Each row is a point. A path goes straight from each point to the next, and from the last back to the first. The post is the endless flat space through its rows: a point in 2 columns, a line in 3, a plane in 4, and so on, so that a path can go around it. How many times does the path go around the post? Going back the other way cancels.
In the rows, 128 means zero.

Post (2 x 3):
[[113 147 110]
 [168 145 128]]
Path (25 x 3):
[[129 145  86]
 [132 171 105]
 [132 156  89]
 [133 137 100]
 [186 155 117]
 [ 70 163 103]
 [110 156 146]
 [206 168 150]
 [ 99 157  75]
 [143 134 122]
 [ 86 146  78]
 [165 162 116]
 [133 183 103]
 [142 149  78]
 [140 107 124]
 [ 69 134 140]
 [191 151 146]
 [132 154  94]
 [151 134 106]
 [139 132 128]
 [127 125 112]
 [170 142  83]
 [158 178 115]
 [189 182 109]
 [147 134  88]]
Times around: 1

Post (5 x 6):
[[163 146  72 122 117 113]
 [153 131 140 119 133 103]
 [122 133 141 137  81 139]
 [105 148 144 108 173 106]
 [127  85 150 145 171 139]]
Path (27 x 6):
[[ 80 156 118 147 134  97]
 [152 160 103 128 195 105]
 [168 161 153 105 162 122]
 [183 156  92 150 129 119]
 [114 153 132 115 142 138]
 [133 100 135 106 114 141]
 [ 71 112  93 148  98 137]
 [102 133  92 102 175  98]
 [126 124 105 137 172  75]
 [144 144 125 119 196  55]
 [109  99  95 121 183 115]
 [103  55 158 139 124 166]
 [109  90 103 144 133 139]
 [146 105 132 142 163 104]
 [107 194 127 116 167  99]
 [154 132 200 108 112 102]
 [137 104 162 124  52 155]
 [150  95  97 117  92 104]
 [195 129 119 134 105  82]
 [178 131 141 154  98 131]
 [192 147 124  97 153 124]
 [160 173 145  57 140  57]
 [ 36 143 121  89 156 117]
 [137 114 116 138 139  95]
 [ 94 118 106 127 119 144]
 [176  82 107 111 192 103]
 [115  78 115 165  66 164]]
Times around: 3

Post (10 x 11):
[[ 98 139 130 109 115 143 152 150 161 150 165]
 [ 71  98 137  99 152 159  92 137 105  91 159]
 [116 138 141  92 131 125 127 115 104  90 161]
 [109 131 122 153 143 119  91 112 118 158 112]
 [ 89 145 153 143 128 130 131 144 187  98 125]
 [163 124  90 154 117 133 130 117 170 137 142]
 [ 97  76 145  82 107 139 112 123 162 118 140]
 [164 125 121 160  96  89 162 139 130 150  72]
 [143 132 168 138 140 149 149 134 127 122 120]
 [125 143 145  99 160  74 209 159 156 151  69]]
Path (27 x 11):
[[154 190 144 218  96 141 111 114 193 177 158]
 [121  99 161 138 171 173 123 125 122 130 132]
 [152 115  95 172 111 178 145  92 122 126 139]
 [142  92 165  53 164 119 177 141 101  88  86]
 [ 75 129 116  88 126 111 111 154 155 129 141]
 [ 62 205  97  68 175 135 158 128 157 203 215]
 [131  90 131 121  97 102 142 108 150 128  93]
 [123 176 115 121 187 125 166 154 139 131 183]
 [122 101 132 136 143 116 130 175 136 140  88]
 [117 128 126 184 122 177 104 155 174 147 111]
 [142 143 137 111 121 140 142  86 145 123 152]
 [133  65 156 156 136 125 145 142 136  83  64]
 [147 118 171 191 154 156 147 165 101 158  95]
 [138 124 178  58  96 122 149 181 111 107 145]
 [156 103 130  81  89 103 176 128 154  78 112]
 [ 58 139 159  84 181 147 148  89 171 146 131]
 [108 119 146 121 155 115 162 121 137  92 134]
 [ 72 171 137 112 141 124  60 127 184 125 213]
 [110 163  99  56 104  82 163 152 195 133 173]
 [110 121 139  85 119 103 167 198 147 139 120]
 [106 116 134 140 192 141 119 148  95  97 153]
 [136 135  86 185 104 136 144 143 139 108 137]
 [ 96  80 138 133 161 176 104 103 136  66  88]
 [ 81 115 121 124 134 172 117 177 108 185 140]
 [155 134 131 117 156 108 123 141 125 152 126]
 [ 95  81 137 139 113 117  97 132 133 148 110]
 [ 90  31 134  96 157 136 122 178  72 107 137]]
Times around: 1
